Each row of a before or after table is a point. One or more steps were done to the points. Then noise was added and the rows were shuffled. The steps act on how far a point lies along the listed directions, d1 being the first. Write out the steps. A step turns or swaps two directions, mirrors them in a line or flattens them onto one, adds a multiple of one to another, or multiplies one. Angles are multiples of 10 degrees, from the lower direction toward the higher: turns from -170 to 170, lines from 10 to 170 but not 90. Use the fewest steps. Two steps may share a direction if one is a turn and the other turns, adds or multiplies; they go together, in the order done. Otherwise the lowest direction goes first.

Directions:
(1): [-3.3 -4.7 -0.3]
(2): [-1.0  1.1 -5.6]
Before (13 x 3)
[[ 4.9  4.6 -5.1]
 [ 0.5  2.5  0.8]
 [-0.9 -2.4 -1.5]
 [-3.5 -5.8 -2.0]
 [-1.3 -2.0 -2.1]
 [-0.3  0.3 -5.1]
 [-5.3 -8.2 -0.9]
 [ 0.9  4.5 -4.0]
 [ 0.2  3.9 -2.1]
 [-0.5 -1.2  3.7]
 [-4.7 -3.1 -2.3]
 [-2.7 -4.2 -3.3]
 [ 2.8  2.7  0.4]]
After (13 x 3)
[[ 0.6 -1.2  2.0]
 [ 1.7  3.6  0.4]
 [-0.8 -0.4 -3.8]
 [ 0.5 -2.6  5.2]
 [ 2.6 -0.5  6.5]
 [-1.8 -3.6  1.0]
 [-0.8 -0.2  6.1]
 [-4.4 -3.9 -2.3]
 [-0.9  1.2 -1.5]
 [ 1.5 -1.1  2.3]
 [-2.3 -6.1 -5.2]
 [ 3.2  0.5  9.5]
 [-3.6 -1.4 -1.7]]
Steps: turn d1 and d2 by -110 degrees

Directions:
(1): [ 3.8  2.1 -0.1 -1.8 -4.9  4.4]
(2): [-3.8  0.9  6.3 -2.9 -0.3  1.5]
Before (10 x 6)
[[ 4.3  2.0 -5.9 -0.5 -1.3  1.5]
 [ 3.3  0.4 -4.6  1.7 -1.0 -1.3]
 [-3.6  2.9  7.3 -5.0  2.0  1.4]
 [ 2.9 -1.3 -3.4  3.4 -0.4 -3.4]
 [-8.2 -1.7  6.3 -2.3  4.0 -4.5]
 [-7.5 -0.4  6.5  0.2  5.2 -2.7]
 [ 2.8 -1.5 -3.3  2.0  2.2 -3.9]
 [ 2.7 -0.6 -3.8  0.0 -0.7 -0.3]
 [ 0.6  0.4 -2.6 -0.1 -0.6  0.6]
 [-6.9  2.0  5.1 -1.2  4.7 -3.3]]
After (10 x 6)
[[ 0.2 -0.2 -3.0  0.1 -0.4  0.7]
 [ 3.1  0.0 -2.2  0.3 -1.1 -0.6]
 [ 4.0  1.5 -4.9  1.3 -1.7 -1.1]
 [ 3.8 -0.4 -4.1 -0.1 -1.4 -0.1]
 [ 4.5  2.0 -5.9 -0.2  0.0  0.4]
 [-4.5  1.6  6.8 -4.2  3.7 -0.3]
 [ 4.2 -0.5 -1.7  2.6 -2.2 -1.8]
 [-7.2  0.0  7.7 -4.2  1.8 -1.5]
 [-5.6  3.0  6.3 -2.8  2.1 -1.2]
 [-6.2  1.3  8.2 -1.7  2.6  0.3]]
Steps: flatten d1 and d2 onto the line at 110 degrees
